Every row gives one point. Two turns around zero, p and q, are shown by what they do to some points. Where does a point land after both, in the order given? Backwards means that the second turn is done in reverse. Each puzzle has new turns, and all numbers are rounded.
In the rows, 128 means zero.

Turn p:
[142 134] => [128 143]
[110 158] => [ 93 123]
[131  92] => [162 117]
Turn q:
[145 148] => [117 152]
[ 86 129] => [109  90]
[134 134] => [125 136]
[147 101] => [161 134]
Where do these land?
p, then q: [146 126] => [117 143]
q, then p: [132 159] => [102 110]
q, then p: [112 128] => [139 116]
p, then q: [124  78] => [168 158]
q, then p: [125 149] => [114 112]

Turn p:
[138 108 134 131] => [133 113 111 127]
[139  95  90  84] => [103  69 147 141]
[107 137 138 154] => [154 153 128 131]
[114 157 155 126] => [132 158 137 101]
[142 144 123 146] => [118 148 116 141]
Turn q:
[160 155 116 123] => [111 145 131 164]
[117 117 120 154] => [122 132 146 103]
[102 112 127  73] => [178 129  89 127]
[151 124 138 160] => [ 90 121 138 122]
[111 133 140 130] => [139 112 136 125]
Where do these land?
q, then p: [107 138 112 112] => [106 137 106 127]
q, then p backwards: [122 128 146 103] => [132 100 129 142]
p, then q: [143 150 113 144] => [135 126 162 129]
p, then q: [157 129  94 143] => [128 133 165  99]
p, then q: [112  96 176 137] => [114 163  87 151]

Turn p:
[135 152 160 100 137 127] => [112 131 104 160 107 112]
[ 97 144 106 137 134  98] => [130 106 102 115 142 162]
[105 153 107 130 121 148] => [140  95 118 106 115 123]
[129 166 108 131 109 110] => [140 126 101 109 101 153]
[128  91 151 140 100 151] => [159 136 168 146 137 111]
[155  82 149 139 152 149] => [103 149 177 142 147 106]
[149  80 124 110 141 127] => [116 163 142 125 163 106]
[126 156 119 136 131 115] => [122 119 113 120 112 149]
Turn q:
[115 126 105 132 118 163] => [145 119 120 160 107 114]
[127 146 113 102 110 129] => [139 144  96 123 117 123]
[134 113 115 115 124 128] => [116 134 123 129 108 127]
[160 109 167 135 142 112] => [ 87 109 142 107 153 139]
[108 153 100 144  86 138] => [178 120 114 124 108 101]
[122 147 130 131 119 148] => [146 119 113 140 136 120]
[139 149  89 134 128 124] => [138 153 127 128 122  91]
[110  84 148 128 144 110] => [110 121 159 124 116 170]
[139 125 183 129 180 100] => [ 93 134 155 117 184 166]
Where do these land?
q, then p backwards: [135 135 140 125 103 135] => [108 143 114 117 129 130]
p, then q: [ 90 105 111 135 122  81] => [ 97 143 135 181 140 109]
q, then p: [133 149  94 131 117 162] => [131 150 128 110 126 174]
p, then q backwards: [142 160 130 130 136 131] => [135 102 118 111 114 130]
q, then p backwards: [141 156 126 147 121 144] => [107 112 129 102 125 144]
p, then q backwards: [ 70  87 141 122 142 108] => [126 165 176 147 152 162]
q, then p: [149 111 148  90 146 134] => [138  80 127 111 141 122]
q, then p: [163 120 134 144 137 129] => [127 116 116 148 157 138]
